Rows are points. Each copy is the shape, with its points in the same order, stretched, turned, moved and blurred by noise. Is it also mirrored, or only turned?

Shape (7 x 3)
[[-1.18 -0.26  1.44]
 [ 0.83  1.33 -1.02]
 [ 0.05 -2.46 -0.67]
 [ 1.46  1.78  0.84]
 [-0.80 -1.34 -0.34]
 [ 0.76  2.71 -0.21]
 [ 0.68 -1.76  0.89]]
Copy 1 (7 x 3)
[[-0.52 -0.86 -1.44]
 [-0.81  1.61 -0.14]
 [ 0.07 -1.73  2.30]
 [ 0.69  1.52 -0.80]
 [-0.93 -0.98  0.50]
 [-0.76  2.43 -0.90]
 [ 1.69 -1.64  1.07]]
Copy 1 is: mirrored
Copy 2 (7 x 3)
[[ 1.49  1.29  1.02]
 [ 0.57 -1.70 -0.40]
 [ 0.02  3.03 -1.75]
 [-0.24 -2.08  1.17]
 [ 1.17  2.21 -1.00]
 [ 0.81 -3.03  0.99]
 [-0.71  2.27 -0.52]]
Copy 2 is: only turned

Shape (9 x 4)
[[-0.85  1.03  0.05 -1.49]
 [-1.71  0.22  1.33  2.35]
 [-1.48 -2.10 -0.91  1.39]
 [-1.20 -1.85 -0.33 -0.11]
 [ 0.03  2.05 -1.43  2.25]
 [ 0.54 -0.25  1.62  0.70]
 [ 2.28  1.91 -0.96 -1.61]
 [ 0.39 -1.47 -1.12  1.17]
 [-1.18 -1.36 -0.93  0.26]]
Copy 1 (9 x 4)
[[ 0.28 -0.41 -0.66 -0.71]
 [-1.72  0.56  1.94  0.54]
 [-0.37  2.02  0.67  2.08]
 [-0.21  1.02 -0.46  1.63]
 [ 1.01  0.67  2.95 -0.65]
 [-0.60 -1.02  1.01  1.31]
 [ 2.48 -1.88  0.29 -0.52]
 [ 0.80  0.88  1.01  2.08]
 [ 0.02  1.17  0.05  1.37]]
Copy 1 is: only turned
Copy 2 (9 x 4)
[[-0.85  1.83  0.90 -0.57]
 [-0.96 -0.22  1.14  3.64]
 [-0.85 -2.80  2.14 -0.04]
 [-1.69 -1.27  1.61 -0.72]
 [ 2.79  0.12  1.25  1.71]
 [-1.04 -0.05 -0.81  2.69]
 [ 1.41  2.11 -0.85 -0.54]
 [ 0.35 -2.21  0.87  0.18]
 [-0.63 -1.43  1.89 -0.74]]
Copy 2 is: mirrored

Shape (9 x 4)
[[ 1.22  1.45 -0.47 -0.40]
 [ 1.87 -1.01 -0.39 -1.66]
 [-1.57 -1.43  0.64 -1.70]
 [ 1.80 -0.10 -1.50 -0.79]
 [-1.31 -1.46  1.06  2.68]
 [ 1.91  1.15  1.51  2.27]
 [-0.51  0.80 -1.65 -1.41]
 [ 1.64 -0.18  0.64  1.22]
 [-1.53 -1.67 -1.20 -1.79]]
Copy 1 (9 x 4)
[[-2.03  0.07  1.27  0.29]
 [ 1.84  1.11  1.06  1.66]
 [ 1.74 -0.65  1.15 -0.45]
 [-0.16  0.32  0.20  2.10]
 [-1.09  0.33 -2.59 -0.98]
 [-2.54  2.48  0.15 -1.44]
 [-1.66 -1.07  1.20  0.93]
 [-0.76  1.63 -0.42  0.45]
 [ 1.89 -1.50  0.27  1.04]]
Copy 1 is: mirrored
Copy 2 (9 x 4)
[[ 0.55 -0.15 -1.39  1.23]
 [-0.44  0.20 -1.06 -0.83]
 [ 0.56 -0.33  1.94 -1.66]
 [ 0.27 -0.23 -2.13 -0.16]
 [-0.13 -2.97  2.08 -0.27]
 [-0.84 -1.40  0.20  2.86]
 [ 1.76 -0.04 -1.48 -0.79]
 [-0.88 -1.03  0.00  1.22]
 [ 1.53 -0.44  0.39 -2.47]]
Copy 2 is: mirrored
Copy 3 (9 x 4)
[[-0.41  0.44 -0.32  1.91]
 [-2.79  0.84 -0.43  0.70]
 [-1.83 -2.23  0.20 -1.97]
 [-1.93  1.40  0.48  0.97]
 [ 1.53 -0.01  1.75 -3.82]
 [ 1.66  1.57 -0.94  0.84]
 [-1.37 -0.75  1.06  0.71]
 [ 0.18  1.51 -0.23 -0.02]
 [-2.37 -1.36  1.77 -2.03]]
Copy 3 is: mirrored
Copy 4 (9 x 4)
[[-0.51 -2.54 -0.95 -0.08]
 [-2.33 -0.84  0.99  1.32]
 [-1.24 -0.11  1.69 -1.39]
 [-0.63 -0.91 -0.03  1.16]
 [-0.45  2.56 -0.79 -2.64]
 [-2.08 -1.19 -2.25 -1.02]
 [ 1.09 -1.85  0.07 -0.47]
 [-1.91 -0.14 -1.02 -0.27]
 [ 0.34  0.64  1.78 -0.64]]
Copy 4 is: mirrored

Shape (11 x 6)
[[ 0.04 -1.70  1.66  0.34 -0.62  3.12]
 [ 0.44 -1.76 -0.39 -0.73  1.29 -2.21]
 [-1.53  1.16  0.45 -0.31 -2.21  0.05]
 [ 0.16 -1.87  1.54  0.34 -1.29  0.69]
 [-0.59  1.64 -1.17 -0.27  1.68  0.43]
 [-1.74 -0.90  3.00  0.04  0.59 -0.81]
 [ 0.71  0.66  0.01  1.30  0.14 -1.38]
 [-0.82  0.27  0.22 -0.61 -0.51  1.13]
 [-1.40  0.38 -1.42 -0.26 -0.56 -0.36]
 [-0.57 -0.92 -0.64  1.01  0.31 -0.56]
 [ 0.15 -0.51 -1.07  0.30 -0.44  1.40]]
Copy 1 (11 x 6)
[[ 3.64 -2.94  1.85 -2.00  0.19 -1.99]
 [ 1.25  1.59 -0.33  4.17 -0.79 -0.11]
 [-1.51 -2.56 -0.43 -3.04 -0.93  0.66]
 [ 2.44 -3.34  0.58 -0.07 -0.21  0.11]
 [-1.50  2.97  0.90 -0.82  0.17 -2.20]
 [ 0.32 -3.95  0.52  1.12 -1.33 -2.98]
 [-1.85  0.06  0.03  1.33  1.23  0.81]
 [ 0.48 -0.70  0.44 -2.08 -0.56 -1.23]
 [-0.91  1.06  0.86 -1.26 -1.50  0.63]
 [ 0.17  0.35  1.83  0.93 -0.81  0.37]
 [ 1.29  0.74  1.47 -1.35  0.02  0.26]]
Copy 1 is: mirrored
Copy 2 (11 x 6)
[[-1.50  2.78 -1.93 -1.91  0.03  0.13]
 [ 2.39  1.03  2.82  0.97 -0.44  0.32]
 [-1.11 -0.41  0.34  0.90  0.83 -1.72]
 [ 0.73  2.84 -0.20  0.13  0.02 -0.48]
 [-1.17 -2.63  0.03 -1.57  0.66 -0.05]
 [ 1.84  1.89  0.83 -1.30  1.50 -2.32]
 [ 2.10 -1.31  0.96  1.08  0.71 -0.56]
 [-1.31  0.39 -0.10 -0.62  0.34 -0.68]
 [-1.15 -0.68  1.37  1.23  1.15 -0.19]
 [ 0.65  0.27  0.68  1.09  1.32  0.23]
 [-1.22  0.01 -0.15 -0.02  0.17  0.86]]
Copy 2 is: only turned
Copy 3 (11 x 6)
[[-1.56  2.02  0.32 -0.21 -1.61  3.30]
 [ 2.81  1.73 -1.62  1.21  1.26 -2.31]
 [-0.78 -1.74 -3.26  0.01 -0.53  2.08]
 [-1.07  2.10 -1.52  1.58 -0.78  1.51]
 [ 1.44 -1.95  0.47 -2.17  1.16  0.18]
 [ 0.80 -0.86 -1.36  3.10  1.46  2.54]
 [-0.56 -0.68 -0.34  1.36  1.97 -1.06]
 [ 0.15 -0.62 -1.30 -0.98 -0.83  1.81]
 [ 1.12 -0.16 -2.74 -1.68  0.74  0.57]
 [ 0.58  1.56 -1.34 -0.17  2.04  0.16]
 [-0.30  1.48 -0.73 -1.79 -0.29  0.64]]
Copy 3 is: only turned
Copy 4 (11 x 6)
[[ 2.37 -0.28 -1.81  1.34  0.38 -0.62]
 [-2.17  0.44 -3.00 -1.27 -1.87 -0.32]
 [-0.97 -1.24  1.05  1.14  1.54 -2.39]
 [ 0.69 -1.83 -2.06  1.56 -0.76 -1.00]
 [-0.63  2.20  1.48 -2.24  1.13 -0.19]
 [ 0.20 -0.19 -0.41  1.12 -2.54 -3.29]
 [-0.46 -1.47  0.62 -0.74 -1.16  0.45]
 [-0.12  0.68  0.03  0.06  1.09 -1.15]
 [-1.42 -0.19 -0.35 -1.19  1.73 -1.88]
 [-0.14 -0.77 -1.19 -1.31 -0.15 -1.56]
 [ 0.31 -0.16 -1.21 -0.93  1.56 -0.01]]
Copy 4 is: mirrored

Shape (10 x 6)
[[-0.91  0.16 -2.68  0.14 -3.03  0.07]
 [-2.25  0.43  0.28 -1.68 -1.47  3.06]
 [-0.09 -0.07  0.74 -1.74 -0.84  1.28]
 [-1.48 -0.01  0.52 -2.82  1.04 -0.29]
 [ 0.43 -1.25  0.48 -0.16  1.43 -1.54]
 [-1.34 -1.65 -0.42  1.23 -1.03  0.67]
 [ 1.34  1.15 -2.86 -0.46  0.63 -1.15]
 [-2.10  1.71  0.74  1.65  1.21  0.83]
 [ 2.26 -2.15 -0.50  0.19 -1.86 -0.06]
 [-0.64  1.64  0.21  0.56 -2.03 -0.45]]
Copy 1 (10 x 6)
[[-1.92  1.90  0.74 -0.58 -1.14  1.85]
 [ 0.84 -0.53  0.04 -2.63  1.83 -0.69]
 [ 1.72 -0.62  1.17 -0.80  0.28 -1.62]
 [ 2.14 -1.94  1.82  0.32  0.06 -0.23]
 [ 0.29 -1.96  0.89  1.59 -0.88 -0.92]
 [-2.26 -1.21 -0.58 -1.16  0.33 -0.69]
 [-0.31  2.04  0.99  2.97 -1.47  2.64]
 [-0.26 -0.92 -2.51 -0.51  0.20  0.88]
 [-0.82  0.16  1.47  0.34 -1.04 -2.05]
 [ 0.60  0.77  0.16 -0.38 -1.93  0.74]]
Copy 1 is: only turned
Copy 2 (10 x 6)
[[-1.44 -0.10  0.93  0.92 -2.46 -1.27]
 [-2.60  2.79 -0.89 -0.51  0.17 -0.11]
 [-0.98  0.89 -1.66 -0.06 -0.06 -0.20]
 [-0.30  2.51 -0.99  0.92  0.35  1.22]
 [ 1.13 -1.71  0.02  0.68  0.44  1.46]
 [-1.41 -0.93  0.74 -0.46 -0.79  0.85]
 [ 1.35 -0.50  1.07  1.69 -0.31 -1.67]
 [ 0.13  1.31  1.89 -2.31  0.08  1.21]
 [-0.57 -3.19 -1.46  1.11 -1.07 -0.91]
 [ 0.29  0.81  0.89 -0.14 -2.06 -0.59]]
Copy 2 is: mirrored
Copy 3 (10 x 6)
[[-2.58  1.27 -1.69  1.31 -0.48  0.51]
 [ 2.89  1.49 -0.65  1.83 -1.96 -1.02]
 [ 2.22  0.79  0.31  0.05 -1.11  0.19]
 [ 3.67 -1.23  0.84  0.67 -2.09  0.15]
 [ 1.18 -1.14  1.66 -0.59  0.39  0.49]
 [ 0.38  1.03  0.29  1.24  1.25 -0.27]
 [-3.14  0.23  0.59 -1.13 -1.52  0.91]
 [ 1.61 -0.25  0.18  0.39 -0.29 -3.05]
 [-1.56  1.88  0.36 -1.20  1.71  1.65]
 [-0.03  0.31 -1.75 -0.34 -0.23 -1.11]]
Copy 3 is: only turned
Copy 4 (10 x 6)
[[-1.60  3.23 -0.15 -2.16 -1.78  0.47]
 [-0.32  2.27 -1.81 -2.28  2.28  0.20]
 [-0.06  0.38 -0.86 -2.00  1.35  0.77]
 [ 1.97  1.30  0.80 -0.57  1.98 -0.63]
 [ 0.88 -0.61  0.82  0.53 -0.24  1.46]
 [-0.48  1.60 -1.35 -0.30 -0.61  2.17]
 [-1.69  0.25  1.31 -0.66 -0.80 -1.17]
 [-1.84  1.53  0.04  0.29  2.61  1.40]
 [-0.65 -1.20 -1.08 -1.77 -2.26  2.63]
 [-2.10  2.10  0.83 -2.30  0.24  1.91]]
Copy 4 is: mirrored

Shape (14 x 8)
[[-1.31  0.70 -2.04  1.45  0.10  0.51  1.50  0.80]
 [ 1.26  0.06 -2.36  1.64 -1.91  0.20 -0.37 -0.59]
 [-1.66 -0.50 -0.78  1.11 -1.21 -1.35 -0.38 -0.10]
 [-0.70 -0.88  1.15 -2.43  1.35 -2.58 -3.31 -0.52]
 [ 0.26  0.16  1.70 -0.90  1.47 -2.53 -1.12 -0.32]
 [-1.74  0.80  0.30  0.60 -1.96  0.85  0.55 -0.04]
 [-1.06 -1.58  0.43 -2.20 -0.38 -0.72 -1.80 -2.68]
 [-1.27  0.39 -0.18 -0.36  1.04 -1.48  1.47 -0.26]
 [-2.17  1.29 -0.69 -1.44 -1.53  0.85 -0.60  0.36]
 [ 0.55 -1.28  1.17 -1.44  0.38  0.12 -2.50 -2.24]
 [ 0.21 -0.05 -0.86  2.37  0.18 -1.02  1.12  0.75]
 [ 0.20 -1.54 -1.84  1.47 -0.87  1.25  0.39  0.84]
 [-1.24 -0.34 -0.38  1.96 -0.76  0.74  0.22  0.82]
 [-0.91 -0.50 -0.01 -1.04 -1.94 -0.07  1.07  0.93]]
Copy 1 (14 x 8)
[[-1.69  1.01  1.62  0.77 -2.28  1.88 -1.54 -0.61]
 [ 0.97  0.99 -0.11  1.26  0.63  1.68 -3.23 -1.67]
 [-0.97  0.58 -0.85 -0.96  0.32  2.21 -2.14  0.14]
 [ 0.26 -4.04 -2.73 -2.90  2.19  0.75  1.61  1.22]
 [-1.26 -3.09 -2.73 -0.26  1.40  1.60  1.30  0.87]
 [-1.99  1.21  0.88 -1.06  0.82  1.02 -1.83 -0.40]
 [ 0.54 -1.08 -2.28 -3.92  1.95  0.05  0.99 -1.76]
 [-2.65 -0.70 -1.14 -0.56 -1.09  2.06  0.64 -0.31]
 [-0.78 -1.03  1.85 -2.68  0.70  0.95 -1.91 -0.95]
 [ 1.46 -1.17 -2.28 -2.14  2.35 -0.32  1.71 -1.09]
 [-1.71  0.75 -0.93  2.29 -1.31  1.74 -1.32  0.32]
 [ 0.17  1.48 -0.04  0.61 -0.94 -0.76 -2.56 -0.48]
 [-1.52  1.40  1.05  0.20 -0.54  0.70 -1.84  0.64]
 [-1.80  0.30 -0.77 -1.47  0.75 -0.66 -1.97 -0.81]]
Copy 1 is: mirrored
Copy 2 (14 x 8)
[[-1.83 -0.54 -0.55 -1.38  0.63 -1.26 -1.04 -1.69]
 [-1.00  1.78 -1.70 -2.33  1.22  0.72 -0.67 -0.52]
 [-1.20  0.45 -3.12  0.14  0.69 -0.26  0.35 -1.08]
 [ 2.32 -0.30 -1.97  3.12  0.86  0.85 -0.16  1.92]
 [ 0.18 -0.11 -0.97  2.67  0.57  1.71 -0.15  1.56]
 [-1.17 -0.30 -1.55 -1.26 -1.12 -0.28  0.71 -0.84]
 [ 1.55 -1.02 -2.40  0.95  1.60  0.81  1.72  1.27]
 [-1.45 -1.01 -0.52  0.88  1.12 -0.68  0.44  0.00]
 [ 0.68 -0.32 -0.84 -1.18 -1.43 -2.21  0.01  0.16]
 [ 2.17 -0.84 -1.70  0.78  1.13  2.52  0.45  1.54]
 [-2.22  0.41 -1.22 -0.17  1.27  0.77 -0.93 -1.60]
 [-0.06  0.35 -0.82 -1.70  1.30  0.18 -0.60 -2.43]
 [-0.99 -0.18 -1.69 -0.89 -0.10  0.29 -0.59 -2.36]
 [ 0.12  0.47 -0.21 -0.36 -0.45 -1.39  1.54 -1.19]]
Copy 2 is: mirrored
Copy 3 (14 x 8)
[[ 2.01 -2.05  1.89 -0.48 -0.71  0.61 -2.34  0.64]
 [-0.39  0.28 -0.18 -0.79 -1.72  2.17 -1.98  0.58]
 [-0.36 -1.13 -0.46 -1.26  0.72 -0.31 -1.81 -1.82]
 [-3.55  0.21 -1.67  0.09  1.71 -1.72  2.83 -0.65]
 [-0.69 -0.85 -1.08 -0.87  0.49 -1.68  2.58 -0.63]
 [ 1.75 -0.54  0.78 -0.03 -0.15 -0.22 -2.35 -2.51]
 [-2.35  0.23 -2.01  1.39 -0.17 -2.60  0.18 -0.46]
 [ 1.80 -2.18  0.98 -0.93 -0.30 -2.18 -0.42 -0.01]
 [ 0.34  0.25  2.21  0.37  0.22 -0.42 -1.65 -1.93]
 [-2.69  0.61 -2.81  2.06 -0.56 -0.95  1.55  0.54]
 [ 1.52 -1.71  0.02 -1.64 -0.29  0.91 -1.13  0.37]
 [ 0.46  0.52 -0.10  0.14 -0.04  2.14 -2.83  1.74]
 [ 0.98 -0.95 -0.15 -0.04  0.49  1.21 -2.13 -0.72]
 [ 1.86  1.41  1.32 -1.05  0.82 -0.73 -2.58 -1.12]]
Copy 3 is: mirrored

Shape (14 x 8)
[[ 0.51 -0.44 -0.58  0.59 -1.78  0.27  0.45  1.20]
 [-1.41 -0.32  1.06  1.26 -1.48  0.06 -1.43  0.10]
 [-1.37  0.66 -1.44 -0.56  1.03  0.96  1.45  2.41]
 [ 0.81 -0.34  1.96  1.04  1.68  0.26 -1.25  1.88]
 [ 1.56 -1.05 -0.67  0.53 -1.80  1.22  1.12 -0.71]
 [-1.92 -0.98 -0.15 -0.68 -1.00  0.59  1.38 -0.01]
 [-1.84 -0.74  0.43 -1.59 -0.06 -0.07 -1.72 -1.35]
 [ 1.83  0.91  1.66  0.19  0.81  0.64  1.65  0.45]
 [-1.38 -1.11 -1.73 -0.48 -1.41 -2.02  0.63 -1.56]
 [ 0.53  2.59 -1.45 -0.92  1.35  1.04  0.27 -0.35]
 [ 1.56  0.99 -0.14  0.81  0.32 -2.08 -2.12  1.29]
 [-0.81  0.74 -0.62 -1.70 -0.19 -1.76 -1.17 -0.46]
 [-0.29  1.62 -1.24  0.28  1.16 -0.56 -2.15  0.57]
 [-1.08 -0.83  0.67  1.02  1.40 -0.74  0.86  1.55]]
Copy 1 (14 x 8)
[[ 1.99  1.36  0.33  0.90 -1.52 -1.79 -0.05 -1.17]
 [ 1.36  3.38  1.96  1.77  0.89 -1.03 -1.68 -1.21]
 [ 3.34 -0.14 -2.35 -1.89  0.24  1.30  0.01 -0.63]
 [ 1.41  3.81 -2.22  1.41  0.63  0.90  0.78  0.80]
 [ 1.41  1.09  1.75  0.68 -1.63 -2.55  1.78 -0.35]
 [ 1.61  0.26  0.77 -0.55 -0.51  1.01 -0.10 -1.28]
 [ 1.49  0.64  1.85  0.77  1.09  1.72 -1.68  1.47]
 [-0.71  1.94 -2.18 -1.62 -1.51  0.20  2.19 -0.02]
 [ 0.41 -2.32  1.35  1.70 -0.26 -1.12 -1.29  0.01]
 [ 1.81 -0.32 -0.85 -3.12  1.14 -0.38 -0.08  0.74]
 [ 1.37  1.74 -2.01  1.83 -0.14 -1.40 -1.75  1.42]
 [ 1.01 -0.78 -0.03  0.31 -0.16  0.65 -2.43  1.31]
 [ 2.63  0.65 -1.05  0.11  2.40 -0.72 -2.41  0.93]
 [ 1.07  0.95 -2.89  0.67  0.56  1.85  0.86 -1.07]]
Copy 1 is: only turned
Copy 2 (14 x 8)
[[ 0.70  0.11 -0.63  1.73 -1.71 -0.83  0.63 -2.34]
 [-2.18 -0.20 -0.73  1.04 -2.96 -1.36 -0.49 -0.23]
 [ 1.95 -0.78 -0.25  2.97  2.18 -0.43 -0.15  1.34]
 [-0.96 -1.65 -3.37 -0.57  0.78  1.09 -1.55 -0.09]
 [ 1.10 -0.11  1.41  0.74 -0.65 -1.41  0.01 -3.95]
 [ 0.51 -2.12  2.57  1.59 -0.66 -1.17  0.27  0.29]
 [-0.77 -0.04  2.66 -0.54 -1.51  0.72 -1.13  1.05]
 [-0.24 -1.82 -0.67 -0.21  1.91  0.68  1.06 -0.22]
 [ 1.29  0.15  1.58 -1.34 -2.82 -0.71  0.80  0.22]
 [ 0.56  2.50  0.54  0.67  2.51  0.24 -0.15  0.97]
 [-0.52  2.72 -4.78 -1.63 -1.70  1.83  0.08 -0.42]
 [ 0.18  1.85  0.21 -1.14 -1.60  1.49  0.74  1.66]
 [-0.27  3.15 -2.36 -0.08 -0.31  0.47 -1.27  1.13]
 [ 0.32 -3.18 -2.14 -0.26  0.51 -0.01 -0.61  1.38]]
Copy 2 is: mirrored
Copy 3 (14 x 8)
[[ 0.07  0.27 -2.00 -0.64  0.66 -0.35  0.36 -2.49]
 [-2.78 -0.69  0.88  0.11 -1.39  0.46  1.90 -1.65]
 [-0.40  2.02 -3.18 -1.64  2.99  1.51 -0.86  0.45]
 [-1.67 -0.22 -2.49  1.36 -1.90 -0.15  0.02  1.43]
 [ 0.70  0.67 -1.17 -1.80  0.74 -2.35 -0.87 -2.60]
 [-2.11  1.47 -0.31 -1.41  2.29 -0.96 -0.12 -0.68]
 [-2.24  1.96  3.25  1.60 -0.20  0.58 -0.39  0.43]
 [ 0.75 -1.98 -2.08 -0.58  1.11 -2.30 -1.89  0.38]
 [ 0.68  1.71  2.40 -0.30  1.73  0.15  1.99 -0.10]
 [ 2.03  0.70  0.08 -1.33  1.49  1.78 -2.51  0.05]
 [ 1.90 -0.72 -0.68  2.45 -1.57  1.97  1.44  0.25]
 [ 0.59  1.01  2.54  2.19  0.98  1.51  0.12  0.60]
 [ 0.58  0.91  0.13  0.68 -1.07  3.91  0.29  0.67]
 [-1.61  0.48 -2.43 -0.67  0.74 -0.43  2.01  2.28]]
Copy 3 is: mirrored
Copy 4 (14 x 8)
[[-0.12  1.13 -0.84  0.31  1.59 -0.19 -0.49  1.02]
 [ 0.57 -0.11 -0.96 -0.25 -0.10 -0.63 -1.83  0.80]
 [-0.36  1.36  0.07 -2.17  1.66  0.62 -1.20 -0.84]
 [-0.52 -0.81 -0.73 -2.96  0.02 -0.98 -1.18  1.86]
 [-0.79  1.92 -0.59  2.36  1.78 -1.62  0.00  0.31]
 [-0.06  0.61 -0.86  0.82  0.92  0.22 -0.83 -1.65]
 [ 0.10  0.10  0.63  0.37 -1.27  0.04 -0.22 -1.51]
 [-0.61  1.85 -1.51 -0.99  1.45 -1.94  0.90  0.36]
 [ 1.39 -0.26  0.32  2.06  1.17  0.41  0.67 -1.71]
 [ 0.22  3.36  1.21 -0.84  1.05 -1.02  1.11 -0.80]
 [ 1.12  0.13  0.79 -1.90  0.37 -0.21  0.87  2.36]
 [ 1.15  0.65  0.91  0.34 -0.54  0.85  1.21 -0.86]
 [ 1.07  1.15  1.69 -1.93  0.17 -0.37 -0.11  0.61]
 [ 0.22 -1.38 -0.93 -2.21  1.35  0.17 -1.00 -0.10]]
Copy 4 is: only turned
